Each row is a point. The points of each table are mixes of a few directions, plus a little noise. How many directions does each table use, and how many do they share? Where both have some left over, give the other angles between the two spaces (their principal angles), to ten degrees, smallest first.

First:
[[-1.7  6.5]
 [ 1.0 -3.8]
 [ 0.2 -0.8]
 [ 1.8 -6.6]
 [ 0.5 -1.7]
 [-1.8  6.4]]
Second, 6 rows:
[[ 0.1  0.3]
 [-2.2 -8.8]
 [ 1.9  7.6]
 [ 0.0 -0.5]
 [-0.3 -1.2]
 [ 0.8  2.4]]
Directions: first 1, second 1, shared 0; angles 30

First, 7 rows:
[[ 5.2  6.8 -7.0  5.3]
 [-0.8 -2.2 -2.8  0.5]
 [ 0.9  4.5  2.2 -2.3]
 [ 1.4 -0.9 -1.2  3.7]
 [-3.6 -4.2  7.3 -4.4]
 [-1.3 -4.2  1.0  1.0]
 [-1.8  0.3  0.5 -3.9]]
Second (6 x 4):
[[-0.4  0.6 -0.9 -0.3]
 [ 0.2  3.5 -0.1 -5.5]
 [-3.3 -6.5 -2.0 -2.2]
 [ 2.6 -2.6  5.5  2.9]
 [ 1.3  3.5  1.5 -4.5]
 [-0.4  1.5 -4.0  9.6]]
Directions: first 3, second 3, shared 2; angles 30

First (7 x 8):
[[-3.9 -0.5  1.8  2.0 -0.6  1.8  2.8  1.5]
 [ 2.6 -0.4 -1.5  2.8 -1.3  1.1  0.3 -4.5]
 [ 0.2  0.7  0.2 -3.9  1.5 -2.2 -2.2  3.0]
 [-7.4  0.5  3.8 -4.5 -3.8 -2.1 -2.6  0.1]
 [-4.9  0.6  2.6 -4.8 -0.8 -2.2 -2.1  3.3]
 [-0.2  0.1  0.1 -0.6 -1.0 -0.5 -1.0 -1.3]
 [13.8 -0.9 -7.0  9.1  6.1  4.2  4.7 -2.1]]
Second (7 x 8):
[[ 0.8  5.2  3.1  3.5 -3.7 -4.9  1.5 -1.2]
 [-4.9  5.1 -1.2 -3.2 -0.6  1.8  2.8 -0.8]
 [ 8.7 -0.6 -4.8 -2.1  5.7 -0.4  2.6  6.5]
 [ 3.1  0.7  3.4 -0.9 -3.2  3.1  0.2 -1.8]
 [-6.3 -4.1  0.2  2.5  5.4  2.6 -7.4 -2.3]
 [-2.9 -7.0 -3.2 -0.9 -4.6 -5.5  3.5  1.4]
 [ 1.4  0.6  2.8  0.9  1.0  3.3 -2.9 -1.7]]
Directions: first 3, second 5, shared 1; angles 60, 90

First (8 x 9):
[[-2.8  0.1 -5.0 -6.4  5.0  1.4 -4.5 -3.4 -5.4]
 [ 1.9 -0.7 -2.1 -0.6 -0.8  1.2 -3.9  0.4 -6.3]
 [-0.4 -0.3 -4.2 -3.9  2.3  1.6 -4.9 -1.8 -7.0]
 [-0.7  0.2  3.6 -0.8  2.0  0.6  3.4  0.7  4.6]
 [ 2.7  0.0  0.6 10.1 -9.8 -4.7  2.8  1.9  3.9]
 [-2.3  0.6  0.1 -0.8  1.4 -1.0  2.2 -1.3  3.9]
 [ 3.5 -0.3  6.6  6.2 -4.6 -0.6  5.1  4.4  5.9]
 [-1.7  0.3  0.2 -4.1  4.2  1.6  0.2 -0.9  0.2]]
Second (10 x 9):
[[ 0.2 -0.6 -7.7  1.4 -4.0 -1.3 -1.3  2.3 -5.0]
 [ 1.8 -8.8  3.3 -1.2  0.5  0.9 -2.4  5.1 -6.6]
 [-0.3 -1.4 -6.3  4.5 -5.5  0.7 -6.3 -2.7  3.0]
 [ 2.9  1.7  4.0  0.1  0.8  2.4 -3.9 -3.2 -1.1]
 [-1.5  1.8  2.5 -5.2  6.2  2.6  3.5  0.9  2.4]
 [-2.1  9.6 -7.4 -1.2 -0.4 -1.9  5.0 -1.1  0.6]
 [-0.4  0.8  5.4 -1.9  3.3 -0.3  3.5 -0.1  1.9]
 [ 2.8 -0.8  9.9 -0.5  3.0  1.3 -1.2 -2.0 -0.6]
 [-3.0  2.7 -8.4  2.2 -3.3 -2.0  1.4 -0.7  4.2]
 [-0.3 -4.7  4.8  1.9 -0.8 -2.4  1.7  1.3  1.2]]
Directions: first 3, second 5, shared 2; angles 50

First (11 x 12):
[[  0.1  -0.4   1.2   0.8  -0.9   0.5  -0.1  -0.5   0.1   0.6  -0.1   0.4]
 [ -0.5   2.5  -6.8  -4.5   4.9  -2.8   0.5   3.0  -0.3  -3.2   0.1  -2.4]
 [ -0.5   2.4  -6.7  -4.4   4.8  -2.8   0.6   2.9  -0.3  -3.2   0.1  -2.3]
 [  0.4  -2.0   5.4   3.6  -3.9   2.2  -0.4  -2.4   0.3   2.6  -0.1   1.9]
 [  0.0  -0.1   0.2   0.2  -0.1   0.1  -0.1  -0.1   0.0   0.1   0.0   0.1]
 [  0.2  -0.9   2.9   1.8  -2.0   1.1  -0.3  -1.2   0.1   1.3   0.0   1.0]
 [ -0.5   3.0  -8.2  -5.4   5.8  -3.4   0.6   3.6  -0.4  -3.9   0.2  -2.9]
 [  1.2  -6.8  19.1  12.5 -13.7   7.8  -1.5  -8.4   0.8   8.9  -0.4   6.7]
 [  0.1  -0.6   1.5   1.0  -1.1   0.6  -0.1  -0.6   0.1   0.7   0.0   0.5]
 [ -0.4   1.9  -5.3  -3.4   3.8  -2.1   0.5   2.3  -0.3  -2.5   0.2  -1.8]
 [ -0.2   1.2  -3.4  -2.2   2.4  -1.4   0.3   1.4  -0.1  -1.5   0.1  -1.2]]
Second (9 x 12):
[[ -2.5   7.8  -1.3  -2.3  -4.0   7.2  -1.0   5.6 -11.2   7.3   5.3   2.6]
 [  1.4   4.5  -5.9   8.6   2.4   0.9   0.0   0.9  -1.7   2.4   7.9  -8.2]
 [  4.5  -2.2   0.1   5.5   1.4  -6.0   2.1  -2.7   4.7  -3.6   1.7  -2.2]
 [ -1.0   2.4   3.2  -3.8  -4.0   0.2  -0.5   2.2  -0.7   0.3  -1.7   6.2]
 [ -1.0  -2.5   2.1  -1.9  -0.3  -0.8  -1.4  -1.3  -1.2   1.5  -5.3   3.0]
 [ -1.6  -3.7  -0.4  -4.6   2.6   2.6   1.3  -1.1   3.6  -4.2  -0.8  -2.5]
 [  1.6  -4.4   3.5  -2.7  -0.5  -2.8   1.4  -2.0   1.2  -2.2  -3.3   3.7]
 [  0.6  -4.0   2.7  -3.0  -0.2  -0.5   0.4  -1.7  -3.3   1.4  -3.6   3.5]
 [ -2.0   1.9  -3.6   4.3   2.6  -0.8  -2.0  -0.4   8.1  -3.0  -0.1  -6.1]]
Directions: first 1, second 5, shared 0; angles 60
